Each point is reached from the start by the listed moves, each made 0, 1 or 2 times, or once backwards (-1), plus a little noise. Say if it took an odd or an even number of moves. Then give how often each move was made.

Moves:
(1): [27.0  1.5  5.2]
(2): [-1.0 28.2 -2.0]
(3): [-4.2  1.5 23.6]
Start: [-2.3  1.2  4.2]
Points:
[23.7 29.8  8.0] => even (1, 1, 0)
[-32.0   1.4  23.7] => even (-1, 0, 1)
[-26.2 -27.1   0.9] => even (-1, -1, 0)
[23.2 58.4  5.6] => odd (1, 2, 0)

Moves:
(1): [26.7  2.5 -3.0  6.1  1.8  5.3 -6.3  2.3]
(2): [-2.2 24.1  4.6 -0.1  6.1 -1.5 -1.4 -0.7]
(3): [ 1.8 -2.4 23.1  5.1 -1.7 -1.1  0.1  1.1]
(4): [-4.9  5.2 -6.0 30.4 -1.0 -7.1  2.7 10.9]
(5): [-3.4 -5.2  0.4  0.8 24.6  2.0 -5.1  2.8]
(6): [-6.2  1.7 -1.5  5.3 -2.9 33.9  7.9 -7.8]
(7): [ 3.6  0.7  1.4 -0.4  4.4 -3.2 22.2  1.9]
(8): [-0.5  2.5  1.1 -7.8 -4.8  3.7  3.4 22.6]
Start: [-6.3 -6.3  0.5 15.9  2.0 -4.9  7.1  9.9]
Points:
[ 40.9 -21.6 -21.0  73.5   2.1  30.5   3.4  -3.2] => even (2, -1, 0, 1, 0, 1, 0, -1)
[-23.1 -26.5   6.8  85.8  39.0  47.2  68.2  49.7] => odd (0, -1, 1, 2, 2, 2, 2, 1)
[-18.1  24.0  11.4  -0.5  64.9  35.3  -5.5 -26.5] => odd (0, 2, 0, -1, 2, 1, 0, -1)

Moves:
(1): [25.4  0.1  2.4  3.1 -1.5 -1.2  4.2  0.1 -0.6  6.9  1.6  1.8  1.9  1.7
 -1.5]
(2): [-1.6 24.0 -1.9  6.1 -2.6 -0.4 -0.2 -1.7  2.5 -0.1  0.0 -0.6  1.3 -1.3
  2.3]
(3): [-3.1  0.9 23.0 -0.5 -2.7  3.5 -0.7  1.5 -2.7  1.2 -3.3 -2.4  0.7  2.5
  0.8]
(4): [-5.0 -4.2  1.7 22.0 -2.7  2.6  2.4 -2.5  2.5 -1.1  7.8 -4.4 -0.8  3.7
 -4.4]
(5): [ 4.0  4.2  0.2  4.9 37.1  1.2  2.5 -3.2 -8.8 -0.6  5.4  0.6  2.0  6.6
  4.6]
(6): [ 1.2 -0.4 -4.7  2.1  0.9 30.4  1.8 -4.8 -3.3 -1.1  0.6  0.6 -2.9 -7.8
  0.6]
(7): [-3.7  0.1 -2.8 -3.8  1.1  0.8 26.2  0.1  1.5  8.3 -0.7  4.1 -5.3 -1.5
  0.8]
(8): [ 1.1  2.7 -1.1  0.3  1.4  2.5  0.4 29.8  4.5 -4.0  7.3  4.5 -0.4 -0.1
 -1.2]
(9): [ 0.7 -6.3  3.0 -5.4  4.4  4.8  0.7 -4.0 24.2 -5.6 -0.8 -3.0  2.8 -0.8
  5.3]
(10): [-5.4  0.0 -3.6 -1.5  2.9  0.8 -9.7  2.7  5.3 22.9  2.0 -4.4 -1.0  1.8
  5.7]
(11): [ -0.6   3.2   2.0 -12.0  -3.2  -0.9   1.7  -5.5   1.7  -4.7  34.4   2.9
  -1.7   0.2  -9.0]
(12): [-0.7 -1.0  5.3  4.0  0.8 -2.5 -4.7 -8.1  0.5  4.0  0.3 30.8  4.8 -3.8
 -2.1]
Start: [ -8.4   0.4 -22.4 -18.6 -13.1  19.8 -23.8  -1.0  -7.0  13.4   1.3 -16.5
   2.6  15.3   7.2]
Points:
[-20.3  47.5   3.1 -51.6  16.8 -16.3   9.5  11.6 -22.4  55.2  73.4  64.1
   2.3  19.6  -2.8] => even (0, 1, 1, -1, 1, -1, 2, 1, -1, 1, 2, 2)
[ -5.9   4.1  11.0 -31.3 -12.8  85.8  12.2 -15.3  -3.1  81.7  35.5  15.1
  -9.5   3.2  10.7] => odd (1, 0, 2, 0, 0, 2, 2, 0, 0, 2, 1, 1)
[ 57.4  72.5  15.4  -3.9  43.3  52.6 -24.9  29.1 -58.4  -5.2   8.4 -35.6
  11.1  26.8  13.1] => odd (2, 2, 2, -1, 2, 1, -1, 1, -1, -1, 0, -1)
[ 40.6   3.2  -2.9  45.2 -27.7 -11.1 -34.1  51.7 -21.5  -4.1  33.8  21.0
  15.2  30.3 -21.5] => odd (2, 0, 0, 2, 0, -1, -1, 2, -1, -1, 0, 1)
[-36.2  -4.4   5.8  24.0  57.3  36.9  17.7 -17.5  -1.3 -16.5  19.0 -23.2
   2.1  32.2  10.7] => odd (-1, 0, 1, 2, 2, 0, 1, 0, 1, -1, 0, 0)
[-28.0  37.4  -1.5  22.5 -56.0  22.6  -5.2  -3.8   6.6  31.3 -35.1   7.1
   4.3   7.7  10.7] => even (0, 2, 1, 1, -1, 0, 1, 0, 0, 0, -1, 1)
[-43.3   8.9 -57.7 -12.5  -2.0  45.0 -27.7  45.9  -9.5  64.2  22.7  53.5
  -4.2  -1.9   8.5] => odd (-1, 0, -1, 0, 0, 1, 1, 2, -1, 2, 0, 2)
[ 18.3  -8.0 -12.2 -31.6  16.6  39.2  39.6 -32.6 -43.9  16.4  75.4  70.6
  -2.7   6.6 -22.9] => even (1, -1, 0, 0, 1, 1, 2, 0, -1, -1, 2, 2)

Moves:
(1): [18.1 -3.8 -0.2 -4.0  2.1  0.2 -2.5 -5.1 -0.7 -3.8 -3.5  3.1  0.2 -3.3
 -4.6  4.8  5.5 -0.2 -4.8  2.0  5.3]
(2): [  6.7  28.6 -12.4  -2.7   3.4  -4.3   0.5   7.7   6.0   1.0   4.7   0.9
  -3.8   2.1  -4.5 -10.1   2.8  -1.8   2.8  -0.6   4.7]
(3): [-1.3  3.3 11.7 -3.0  4.1 -5.5  2.5 -1.2  1.2 -2.9 -1.3 -4.8  5.9  0.3
 -3.6 -2.2 -5.7 -7.7  4.3  8.8  2.8]
(4): [ -1.9   0.6   2.5  14.4  -4.5   0.9   3.7  -0.6  -1.3 -10.8  -3.1   5.1
  -1.2  -0.3  -0.1   6.0   0.7  -1.7  -2.1  -2.6  -5.0]
(5): [ 0.3 -2.4  1.2  6.4 15.9  0.8  5.3  3.4 -5.8 -3.5 -0.5 -7.5 -7.5 -0.7
  5.3  2.4 -0.8  1.1 -0.6  0.4  1.1]
(6): [ 4.6  2.2  7.9  9.0  4.7 22.7 -9.3 -5.0 -0.5 -6.0 -3.3 -2.4  1.7 -7.2
 -2.8 -0.5 -7.6  9.8  9.8  4.5  0.0]
(7): [ 1.8 -1.4  1.3 -2.4 -0.9  2.4 15.1  1.6  1.9 -2.6  4.9  4.8  0.5 -1.5
  2.8 -3.7 -1.5 -0.3  1.4  5.5  0.2]
(8): [  2.5  -5.4   4.3   3.5  -3.6   6.9   1.2  20.5   5.8   6.8   6.3   2.1
   2.8  -4.1  -2.7   2.6  -7.5 -15.8  -0.6  -8.9   3.3]
(9): [ -4.9  -3.0 -11.8   0.8  12.9  -1.4   1.4  -4.7  16.0   3.2  -1.7   2.7
   5.3   0.1  -0.5   4.1   0.5  -3.6  -4.2   7.3  -0.9]
(10): [-3.4  6.1 -4.7 10.1 -7.3  3.4 -1.0 -4.4 -6.8 16.5  2.7  4.6 -0.2 -4.0
 -2.5  6.0  5.0 -2.0  2.5  3.3 -1.1]
(11): [  0.7   4.0   5.6   2.1   5.9   0.9  -3.6  -2.7   0.8  -1.4  22.0   0.8
   2.7  -0.9 -10.6   1.1  -0.3  -3.0  -4.2   0.6  -2.7]
(12): [-5.1  1.9  3.4 -3.0  9.1 -3.7  0.5  1.0 -3.2  2.6  1.8 18.1  2.0  5.0
  3.0  5.0 -9.4 -5.2  6.3 -3.2 -2.7]
(13): [-5.0 -1.9 -6.6 -0.5  4.7  2.0  1.0  4.5 -9.2 -4.3 -4.5 -1.6 22.5 -6.1
 -2.0  4.2  0.3  8.5  1.3 -4.5  3.6]
(14): [ 3.7 -0.5 -1.8 -2.0 -0.7  3.2  1.0  1.0 -2.1 -0.2  0.4 -2.1  4.3 14.5
  3.2 -0.6 -1.4 -3.7 -0.9  2.3 -4.5]
(15): [ 5.8 10.0  5.9  9.1 -3.5  4.9 -6.7 -1.2  3.3  3.1  0.9  4.8  8.7 -5.1
 26.0  4.2  6.2 -1.0 -4.5 -9.2 -3.9]
(16): [-1.4  4.5  1.4 -7.9 -1.5  1.0  5.8 -2.9  2.8 -2.0  1.6 -4.3 -4.2  6.2
 -5.6 20.8  2.2  5.9  7.6 -0.3  2.2]
(17): [-4.6 -2.1 -1.7 -2.5  2.0  6.3  0.6 -2.3 -1.6 -2.1 -1.5 -1.5 -1.1  3.5
 -1.5  0.1 13.3 -2.4  7.5  0.1 -2.4]
(18): [ 5.7 -8.4  9.3  5.4  4.4 -2.7 -1.3  9.6  1.7 -1.0 -3.5 -1.8  3.2  2.6
 -3.1 -2.2  5.8 16.5  3.5  3.0 -8.2]
(19): [ 4.4 -2.4 -2.2  4.4 -0.3 -4.7  1.6 -6.8 -0.6 -2.3  5.5 -4.7  4.1 -2.3
  0.1  1.0 -4.3 -0.8 13.1 -5.5  2.2]
(20): [-1.2 -2.4 -4.7 -1.8 -2.9 -4.3 -5.6  6.3  0.4 -6.5  3.3 -1.1 -0.8 -2.2
  4.0  1.9  0.4 -2.5  2.7 12.6 -0.6]
Start: [ -5.5  14.0   9.7   1.4  -5.5  -2.1  -6.9   4.6   2.7   2.9  -2.3   1.9
  -6.5   6.7  18.8  10.9 -13.8   3.0 -11.7   7.7   6.6]
Points:
[-11.9   9.2  26.6  40.0   0.7 -53.1  -8.2  19.1 -40.1   2.1  29.2 -31.4
 -38.6  46.6   3.0  15.6 -14.0  12.9   8.3  56.4 -25.8] => even (-1, 0, 1, 1, 2, -1, -1, -1, -1, 2, 1, 0, -1, 2, -1, 0, -1, 2, 1, 2)
[ 36.7  27.7  -4.8  17.4  25.0 -31.1  29.4 -31.7   5.0 -27.2  64.1   1.6
  -3.8   7.3  36.6  83.6   1.8  -2.1  -8.5  41.4   2.2] => even (2, 0, 0, 1, 2, -1, 2, -1, 1, 1, 2, 0, 0, 1, 1, 2, -1, 0, 2, 2)
[  6.6   0.3  48.4  29.0  44.2  24.1 -23.5  59.9 -28.8 -31.2 -30.1  -1.7
  47.6  -2.7  81.0  57.9 -16.2  44.4  46.3 -36.6  -2.1] => even (0, 0, 0, 0, 2, 1, -1, 1, -1, -1, -1, 2, 2, 0, 2, 1, 1, 2, 1, 1)
[ 61.7  74.5  62.7  36.9  33.1  19.6   4.8  -5.0  -0.9 -57.6  28.9  -7.0
 -15.4  46.3  12.4 -14.6  22.8  25.7  18.0   9.9 -27.8] => even (1, 2, 1, 2, 1, 1, 1, -1, -1, -1, 2, 0, -1, 2, 1, 0, 2, 2, 1, -1)
[ 71.0   0.5   8.3  46.9   6.1  34.0 -50.1  66.0  43.7 -20.5 -11.1  -4.7
  16.2  -7.4  30.7   0.0   7.4   7.1 -31.4   3.0  -5.3] => even (2, 1, -1, 1, 0, 1, -1, 2, 1, -1, 0, -1, 0, 1, 1, -1, 0, 2, 0, 1)
[-29.7  34.5  56.8   7.5  63.9  59.8   9.2  38.0  15.4 -31.3  19.9  25.3
  74.8   5.7  63.0  44.8 -48.9 -11.0  22.2  24.8  -2.6] => odd (-1, 0, 2, 0, 1, 2, 2, 1, 1, -1, 1, 2, 2, 1, 2, 1, 1, 0, -1, 1)
[-42.6  94.9  -6.1  22.6   6.4  32.1  43.6  14.9  16.8  11.2   0.4  51.1
   0.4  26.6  13.0  35.3 -29.5 -59.0  52.0  27.9   6.1] => even (-1, 2, 2, 2, 0, 1, 2, 1, 1, 2, -1, 2, 0, 1, 0, 1, 2, -1, 0, 0)
